Every row gives one point. Two turns around zero, p and q, are shown by what they do to some points. Write where each new point lands after one turn and then the other. Backwards means that the second turn is done in reverse. Each puzzle has new turns, and all numbers are rounded.

Turn p:
[ 15  -6 -27] => [ -4 -25 -19]
[ 27 -28  14] => [-20 -25  26]
[-21 -20   2] => [-24  16  -3]
[-21  54  12] => [49 34 -3]
Turn q:
[-15   2  25] => [ 22   9 -17]
[29 11 -9] => [-7  5 31]
[-7 21  9] => [23 -6  5]
[-50 -34 -25] => [-24 -31 -52]
[44  0  0] => [-14  24  34]
Where do these land?
p, then q: [22 38 18] => [-6 40 25]
q, then p: [-49  -2  15] => [-12 -40 -30]
q, then p: [  6 -30  -8] => [  3  23 -21]
p, then q: [ 21  -6 -25] => [-29   0 -15]

Turn p:
[-17  18  10 -36] => [24 -8 29 23]
[-15 -16  16 -11] => [ 21 -10  10 -15]
[ 7  6 13 -7] => [-4  1 17 -1]
[ 30  17  36 -22] => [-20   1  51  -1]
[  2 -19 -49   9] => [ -9 -21 -47  10]
[ -7  -5 -26  66] => [-12  37 -59 -15]
Turn q:
[  7   1 -83  -7] => [-16 -52 -58  26]
[  8 -27 -13  17] => [-30   8 -17  -3]
[10 37 24  5] => [ 38   7   6 -23]
[ 1  9 31 -9] => [19 18 21 -2]
[-24   5  19  11] => [ -2  -4  28 -17]
[ -1 -26  21 -16] => [-11  24  18  18]
Where do these land?
p, then q: [-14 -54 -37  25] => [-24 -26 -40  48]
q, then p: [ 2 12 -8 20] => [  3 -23   0   7]
q, then p: [ 38  22  22 -19] => [-46  10   7  22]
q, then p: [-14  -1 -17 -21] => [ -1   6 -17 -25]
p, then q: [-11  21  40  -5] => [ 36  24  13 -12]

Turn p:
[-27 -10  17   7] => [-4 16 30  0]
[-41  -2 -25  20] => [-30  28   8 -31]
[ 11  25  34 -14] => [ -1 -31  15  30]
[ -2   2  10 -24] => [-3  2  0 26]
[ 58 -16 -36  11] => [ 39 -14 -52 -25]
Turn q:
[  2   2 -27  37] => [-27  29  -3 -23]
[-13   5 -27 -38] => [-28 -31  -7  25]
[16  7 -1 21] => [  2  11  -6 -24]
[-8 -6 -2 14] => [-4 15  7  0]
[-11  21  69  39] => [ 52  15  53 -33]
[ 18  -5 -16 -46] => [ -4 -33 -34  22]
[ -4 -23   5 -26] => [ 9 -6 -8 32]
Where do these land?
q, then p backwards: [ -2  -6 -44  -6] => [-16  27 -24 -21]
p, then q: [-21  41  42 -19] => [23 45 40  9]
p, then q: [  6 -28   0 -12] => [ -3  -6 -11 -28]
q, then p: [-21 -27  13   2] => [  1 -29  15 -16]
p, then q: [ 38  19 -11  35] => [  1  -1 -38  41]

Turn p:
[-20 -24 -38   2 -16  16] => [-18 -16 -38 -20 -15  18]
[ 23  23  39  25 -22 -33] => [ 45  25  16  -6  18 -39]
[ 31 -23 -37  -2  32  33] => [-28  21   1  -5  -4  61]
[ 37 -25   3 -20  -9 -15] => [ 16  21  19 -11 -37  10]
[-11  43 -24 -33  -4  -3] => [-29  12 -20  39 -13 -24]
[ -9  -4  23 -16  35 -16] => [-13 -15  43   8   1  -7]
[-34 -23  12  22   6 -16] => [ -2 -35   9 -31  14 -13]
[-18  34  22  21 -22  33] => [ 27 -14 -30  28  36  -7]
Turn q:
[ 18   5 -19   9 -33 -12] => [  2   7  18   8  16 -37]
[ 24 -24  26  23  15  15] => [  2  33  -9 -16  25  27]
[-23  50  11 -10 -28 -27] => [ 32 -22   2  49 -19 -21]
[ 42 -13   0  10  59  26] => [ -2  15  27 -47  15  53]
[-22   0 -14 -15 -35 -25] => [ -5  -7 -10  18 -19 -43]
[-36  20 -10  12 -23  23] => [ -9 -39 -17  25  19  -9]
[ 32 -23  14 -21  30  27] => [-25  28  17 -18  -4  42]
[-35 -14  -9  -9  15 -27] => [  4 -15 -26 -19 -34 -12]
Where do these land?
p, then q: [-48   9  25  -8  13 -33] => [ 19  32 -39 -21 -29 -14]
q, then p: [ 24   6  -7   5  11 -10] => [15  5 18 18 -4 -2]
p, then q: [-10 -25   3  -7 -31  12] => [-29  17  14  -5   9 -21]
p, then q: [ 29 -33  20  31 -18  11] => [-23  21  45   9   0  26]
q, then p: [ 24   9 -13  19 -38  19] => [-15  -7  40  -7  31 -12]
p, then q backwards: [  4  39  -1 -11  25  44] => [  1  17  37  -3 -30  41]
q, then p: [-54  -7 -49   0  15 -36] => [ -2  -2  -3 -37 -73 -11]
p, then q backwards: [ 32   2  22 -30  24  -6] => [ 36  25   9 -31  -4  -4]

Turn p:
[ 12  23  -2   3  23 -19  13  -5] => [ -4 -24  -9  10 -13 -27   5   8]
[ 34  34  84  22  45 -18 -44  11] => [ 18 -31  -1  88  45 -21 -23  47]
[ -6  -6 -42 -21  23  54   1  14] => [-16  56 -33   4 -29   0   6 -22]
[-42   2 -22 -28  -6  15  -2 -10] => [ 20  40  -3 -33 -13  -8  10   1]
[-11   2   6 -12 -58  -2  39  42] => [-11 -10   7 -37 -25  59   2  35]
[-13 -19 -33  -1   8 -16 -21   7] => [ 22   8  12  -2 -22  -4 -12 -33]
[ -8 -34  12 -22 -26  11  32  15] => [-19  16  26 -16  -8  39  26  10]
[-17 -19 -15  25  10 -18  -7 -26] => [ 23 -13   7  -8  11 -14  13 -37]
[ 32  12   6 -14 -23  -5  -7  -6] => [-26  -8  10  -7   8  -5 -28  15]
[  4 -17   0   0 -21 -21  27 -13] => [-13 -22  24 -24   0   7  15  -4]
[ 14  22   7  49  25  18 -30 -28] => [  9 -14 -41  26  44 -25 -12 -20]
Turn q:
[-47  57  10  -3  34 -31 -30  10] => [ 15 -36 -34  30 -10 -50  39  31]
[  0 -24  -4 -17  -7  14 -28 -18] => [  0   2 -25 -32  14   5 -18  -3]
[ -7  -5  19  19 -18  32  27  -5] => [ -4 -27  29   6  16  24 -12 -16]
[ -1 -15 -23   3  11  23  37 -10] => [-30   0  24   4  -5  10 -34  11]
[ 48   6  -8 -42 -16   4 -13  -4] => [  6  28  -6 -44 -15  31  19  16]
[-38  43  28  28  47 -45 -21 -37] => [ 22 -42   2   7  -6 -89  22   9]
[  7 -13 -25  22 -33   6  12   0] => [-25  22  17   4  29  14  -1 -13]
[ 28 -27  -4  21   0  20  14  41] => [-18  18   5  19 -21  34 -10 -39]
[ 12 -21   7 -31 -17 -23   3  22] => [ 33  35 -10   4  -3  21  -4   5]
Where do these land?
q, then p: [-23  14 -12  24  -8  21   8 -16] => [ 28   7  13  18   2   4  29 -10]
q, then p: [ 15  -1   8  21 -16 -30  42 -50] => [  6 -18  28  41  21 -13   4  52]
p, then q backwards: [-13 -31 -26 -32  25  -9  -6  34] => [ 42  -7  10   7  23 -22  29  30]
p, then q: [ 28 -22   5  25 -11  -5  -3 -63] => [ 24 -14  -2  -7 -21 -49 -46  17]
q, then p: [ 16  21  -2 -12  -4 -13  12 -72] => [  0   6  46  29 -26   2   3  52]
p, then q: [  1   5 -14  -8 -23  -4 -22  42] => [ -9 -10 -28 -23  16  23  23 -17]
p, then q: [ -3   8  25  -8 -11  26   8   0] => [-15 -11  -9  25 -19   9   3  10]
q, then p: [ 14  10 -20 -11  45  10  -7  63] => [  7  -9 -31 -62   4  38 -14 -19]
q, then p backwards: [-20   3   2  -9  38 -22 -32  46] => [ -5  35 -19  16  53  16   4  24]
p, then q backwards: [-14  -8  34  10 -35  26  -1  17] => [ -2  -3  -8 -33 -46  17   9   8]

Turn p:
[ -4  -8  27   2 -35 -22  23 -26] => [-35  -2 -13  37  15  18 -12 -16]
[-4 23 34 10 24 33 13 -7] => [ -1 -11 -16 -28  30  30   8  27]
[-29  -6  20 -39  34 -40   4 -30] => [-29 -42  46  -6  26  -3 -27 -14]
[ -7 -12 -20 -15 -36  21 -44  14] => [  3  44  19  19 -12 -32  18  22]
[-22  12 -14  13  40  32  10  35] => [ 21  -9 -21 -55   8 -23  15  13]
[  0  18 -31  29 -25  12 -38  49] => [ 34  17 -16  12 -30 -34  51  16]
[ 22  -1   4 -44   3 -19   5  -3] => [  5 -13  21  16  -6   0 -43  10]
[ 17  -2  37  23  36   5   0 -14] => [ 19 -12   4 -16  29  44   6  -9]
[ 39  21 -25  20  -5  11   1 -23] => [  5  10  -9  -5 -45  37   6   4]
[-11 -43 -32   2 -36 -33  26   4] => [-21  17 -16  25 -17 -35 -20 -51]
Turn q:
[ 35   4  -3 -10 -34 -41  20 -38] => [  2   4  -9 -27  47  27  -5  47]
[  5  -6 -25  -8  13 -12 -20  24] => [ 29 -11  11 -15 -12 -22   9  -1]
[-18  35   0 -26 -32 -11   6 -13] => [ -1   9 -45  -8  33 -11 -14  -2]
[-40  -1  -5 -31  26  41  14 -13] => [-16   6 -11  55  -7 -41 -11  -2]
[-24  19  17 -14  65  15  -7  -5] => [-30 -39 -16  32 -31 -32  16  -2]
[  3 -54   3  38 -34 -30 -43  33] => [ 34  45  29 -43 -24  28  42 -17]
[-11   2  -7  24  11   3  19   8] => [ -4 -12  17  14  11   4   7 -22]
[ 42   8  -4  27 -40   4  -3 -25] => [ 18   4  -3 -12  12  58 -26  14]
[ 6 -7 25  1 26 33 14 29] => [-32  -7  27   7 -30 -11 -18 -18]
Where do these land?
q, then p: [-43  11   7  -5  36 -16  20 -19] => [-16 -20 -21 -23   4 -11   4 -51]
p, then q backwards: [-25   6   2  -8  30 -12 -19   0] => [ 12  -4 -11   3  21 -25  17  22]
p, then q: [  9  14  10   6  -4  53 -20  -8] => [-11 -21   4  -9   0 -27 -39 -29]
q, then p: [ 18 -11  47  -6 -42 -40  43  44] => [-32 -41  45 -22  33 -20 -23  51]
p, then q: [ 26  -7 -23  37  -6  28 -28  -4] => [-10 -13 -13  -4  29  11 -53  -3]
q, then p: [  6   6 -49  11   2   7  13 -11] => [ 39   9   5  -6   7  30   3 -18]
p, then q: [ 12 -20 -11   5  -8   5 -10 -40] => [-17   4 -36  17  -1  11 -17 -14]
q, then p: [-55  18  32  13   4 -18 -21 -17] => [-44  -3 -28 -33 -35  -7  -8 -20]
q, then p: [ -3 -17 -63 -11 -12  26 -13 -13] => [ 52  -5  -7  22 -23  39  14  -5]
q, then p: [ 16  24  14 -30   8 -29  10  17] => [ -2 -10  30   1   7 -38 -25 -10]
p, then q: [ 38 -25  35 -12  -8  -5  24  52] => [ 45 -47  18 -11 -32  28   6  18]

Turn p:
[  5   6   2  22 -20  34  20  21 -62] => [  4 -53 -29 -16 -11  -6 -25  -5  45]
[ 22 -21 -11 -26  18 -17 -25  21  43] => [-19  27  28  -7 -12 -16   5 -19 -50]
[ 19  25  13  -9 -51  35 -16  -1 -35] => [ 19 -39   6  -6 -46  22 -31  22  23]
[ -2   6 -38 -17  17 -18  23 -18  37] => [  8  11  -7   1  24 -11  35  19 -46]
[  0  44 -17   3  58 -18  11   4  20] => [ 10  44 -43   2  24 -26 -10  13 -32]
[-47  32 -21   0 -11  17 -21  -1  -2] => [  5  -8 -38  39 -15  34   0   3 -10]
[ -9 -33  26  16 -23 -31  31  -2  36] => [  0  23  26 -14   5  -2  59 -14  26]
[ 24 -26  15  41  22  26   8  -6   4] => [ 18  -5  20  12  18 -44 -11 -24  25]
[-10 -22  28 -57 -10 -11 -21  -7 -12] => [-19   4  35 -23   3  55 -15  -5 -11]
[  0 -10   4  27   1 -18 -11 -11 -30] => [-28  -3   2  12  11  -8  -9  11  32]
Turn q:
[-50  30  50 -15 -30 -28 -20 -14   2] => [ -6  53 -40  25 -49  -3   3 -29   6]
[ 31 -30  -6 -14 -15  39  20  -2  20] => [-30 -24  31  15  16 -11 -10  30  23]
[  5  -3 -18  12   6  19 -21  25  26] => [-13 -29   0 -10  22  13  -4 -24  18]
[ 37 -15   2   8   6   7  -8   5   4] => [  7 -15  21   0  15   3 -29   4   7]
[-53  -1  59   3  10 -27  -1   3 -23] => [ 43  16 -36  29 -54 -11  14 -16   1]
[-13   5 -34 -21  31   8  16  -1  -7] => [ -7 -18  11 -25   1 -17  34   1 -24]
[ 13 -12 -25  17 -10  24 -23 -18 -19] => [  7  10  23 -31  16  15   1  13  29]
[ 58  -1 -27 -14  -9  27   3  34 -18] => [-11 -19  63   9  34  29  -5   4 -11]
[ -9  -2 -41  27 -10 -13  33   5   4] => [ -6 -12 -28 -12  27  20  20  32 -17]
[-48   1  46 -15  -4 -75 -28 -26   4] => [ 12  36 -56  -3 -77  -5 -26 -17 -16]
[ 29  27  -6  10  25  20  30 -10   7] => [  3  -1  12   4  47 -33   2   3 -18]
Where do these land?
p, then q: [-51  29 -32   0  23  24 -28  34  16] => [ 15  31   6 -51  38  26  27  30  16]
p, then q: [ 16  34  16 -11 -16 -38  26  27  13] => [-48  13  17  20  -1  13  20  -8 -36]
p, then q: [ 12  -8  18 -36  27  32 -32 -16 -35] => [ 24   3  26 -21 -23  -4 -19 -38  45]
p, then q: [ 31 -33   7  -2  42  30 -15  39  27] => [ 23  60  -1 -25 -34 -14 -30   9 -11]
q, then p backwards: [-11   7 -34  19 -35   0  30  22  -4] => [-44   3 -20 -17  -8 -27  11 -27  -5]
p, then q: [-21  31 -11  10 -20 -23 -35 -16 -32] => [-10 -24 -22   2  21  35  29 -21  32]
p, then q: [ 16   3 -12 -33 -28  17  14 -29  32] => [22 -8 40 45  1  7 -9 18 -4]
q, then p: [ -1 -34 -28  25  23 -31  -9  -6 -26] => [ -4 -31  24 -37 -20  -2 -23 -11 -30]
p, then q: [-13 -12  36 -33 -25  17  15 -16  34] => [ -2  12  40  38  19 -36 -11  10  12]
p, then q backwards: [ 19 -24  13  28  26  -4 -27  14  -4] => [ 19  18  26 -23   1  20 -16 -16  26]
q, then p: [ 16   6  -8  31 -21 -26  26 -38  14] => [-25   6 -44   3 -17 -11 -26  -8 -32]
q, then p: [-13   2  36   3   4   0  34 -15 -36] => [ -4   6 -16 -25 -25 -40   7  20  24]
